Each row of a before or after table is a point. One or more steps were done to the points. Then noise was added and the rows were shuffled. The steps act on columns, c1 being the first. Name the steps. A step turns or swaps two columns, mirrors them in a line or flattens them onto one, adds a multiple of one to another, or multiplies or shifts one. Angles are multiples of 10 degrees, from the lower column toward the higher: turns from -170 to 170, lines from 10 to 170 but not 90. Use the fewest steps. Two steps may share a column if one is a turn and the other turns, adds or multiplies; they go together, in the order done. Otherwise the lowest column goes first.
In the rows, 128 means zero.

Before (10 x 3)
[[131 123  91]
 [ 91 134 158]
 [ 85 132  77]
 [ 93 131 168]
 [145 119  61]
 [193 109  82]
 [101  88 135]
 [ 75 109 162]
 [ 92 140 132]
 [ 88 100 128]]
After (10 x 3)
[[ 73 152 131]
 [142 112 150]
 [101 155 153]
 [ 93 118 115]
 [ 92 141 113]
 [ 89 132 114]
 [ 88 110 141]
 [194 127 152]
 [131 122 139]
 [ 88 149 151]]
Steps: multiply c3 by 0.4; turn c2 and c3 by -130 degrees

Before (8 x 6)
[[136 121 110 192 132 119]
 [130 191 114 123  96 155]
 [155 115 104 121 132 112]
 [125 112 134 121 112 188]
 [138 145 136  87 147 111]
 [126 143 141 161 140 139]
 [200 118 208 104 109 121]
 [124 118 152  95 118 107]]
After (8 x 6)
[[195 156 204 161  79  79]
 [129 149 158 100 175 106]
 [ 97 183 118 114  52 154]
 [159 131 111 109 136 102]
 [140 125  72 165 139 113]
 [133 115 133 127  86 189]
 [127 118 169 121 103 111]
 [123 140 117 160 160 140]]
Steps: add -0.5 times c1 to c6; turn c1 and c2 by 30 degrees; turn c3 and c4 by 40 degrees; multiply c5 by 2.5

Before (8 x 11)
[[109 104 148  95 143 138  96  89 114 118 133]
 [179 136 157 154  84 135 120 136 112 152 172]
 [166 171 143 112 134 187 172 137 143 105 170]
 [139 163  71 164 114 102 152 126 101  73 129]
 [107 139 117 121 194  87 124 122  89 135 133]
 [113 140  97 127 110 125  75 112 144  91 142]
 [126 130 153 137  97 130 146 148 175 166  91]
 [101 106  97  92 110 193  79 116 136 118 104]]
After (8 x 11)
[[ 99 103 164  92 111 192 191 118 127  71 103]
 [139 160 173 165 114 104 151 125  79 179 130]
 [125 133 119 131  95 127 123 147 183  73  91]
 [179 133  94 147  80 134  76 138 125 156 168]
 [106 138 130 120 194  86 124 123  91 121 128]
 [110 102  99  91 142 136 151  86 123 113 138]
 [164 169 123 109 135 189  72 132 147 225 170]
 [114 139 161 127 110 130 177 112 132 128 143]]
Steps: mirror c3 and c9 in the line at 80 degrees; add 1.5 times c11 to c7; turn c7 and c10 by 130 degrees

Before (14 x 14)
[[105 174 110 173 158 162 136 129 136  95 133 126 131 158]
 [174 118 103 114 143 116 107 129  99 162 104 120 121 127]
 [128 143 169 155 145 113 154 122 109 110 121 112 121 123]
 [135 117  84 142 133  88 121  93 137 164 126 146  98 131]
 [166 126 108 129 145 117 104  57 135 167 145 125 100 125]
 [137 111 109 123 153 120 108 106 113 143  94 106 112  80]
 [101 130 154 110 170 136 144 117  85 113 101 127 118 138]
 [105 162 149 116 132 138 155 118 113 138  91 104 134 129]
 [111 143 161 161 155 166 136 138 144 139 104 154 121 147]
 [ 98 158 150 179 157 148 140 112  94 138 105 137 149 142]
 [103 170 145 150 162 143 131 133 140 120 131 168 168 136]
 [100 127 134 160 156 153 146 128 137 144 151 128 154 149]
 [132 115 122 123 116 103  76  98 112 156 131 114  98 123]
 [142 100 133 117 118 131 127  98 103 120  82 125 136 122]]
After (14 x 14)
[[177 118 105 113 144 113  99 130 108 106 103 102 121 127]
 [131 115 124 122 114 102 110 147 119  74 133  86  94 148]
 [136 117  87 144 133  87  96 145 133 116 124 180  99 162]
 [ 99 131 156 109 167 135 136 122  98 149 101 123 119 143]
 [104 173 111 172 162 164 161 103 134 141 133 120 133 142]
 [105 162 149 117 131 137 113 132 119 155  87  56 131 137]
 [135 113 105 123 150 121 116 182 118 104  93  65 110 122]
 [113 143 162 159 159 167 117 105 138 134 103 205 122 129]
 [142 101 134 118 117 130 139 149 108 128  83 120 133 150]
 [129 144 169 153 145 113 142 138 116 158 122  81 123 129]
 [ 97 162 151 178 156 149 115 126 106 141 107 157 148 150]
 [100 172 148 149 163 143 137 118 135 133 131 249 162 126]
 [101 126 135 159 155 152 109 109 135 145 150 132 158 139]
 [167 127 105 128 146 120  92 168 134  96 148 121 100 187]]
Steps: turn c7 and c10 by 100 degrees; mirror c8 and c14 in the line at 120 degrees; multiply c9 by 0.7; multiply c12 by 3
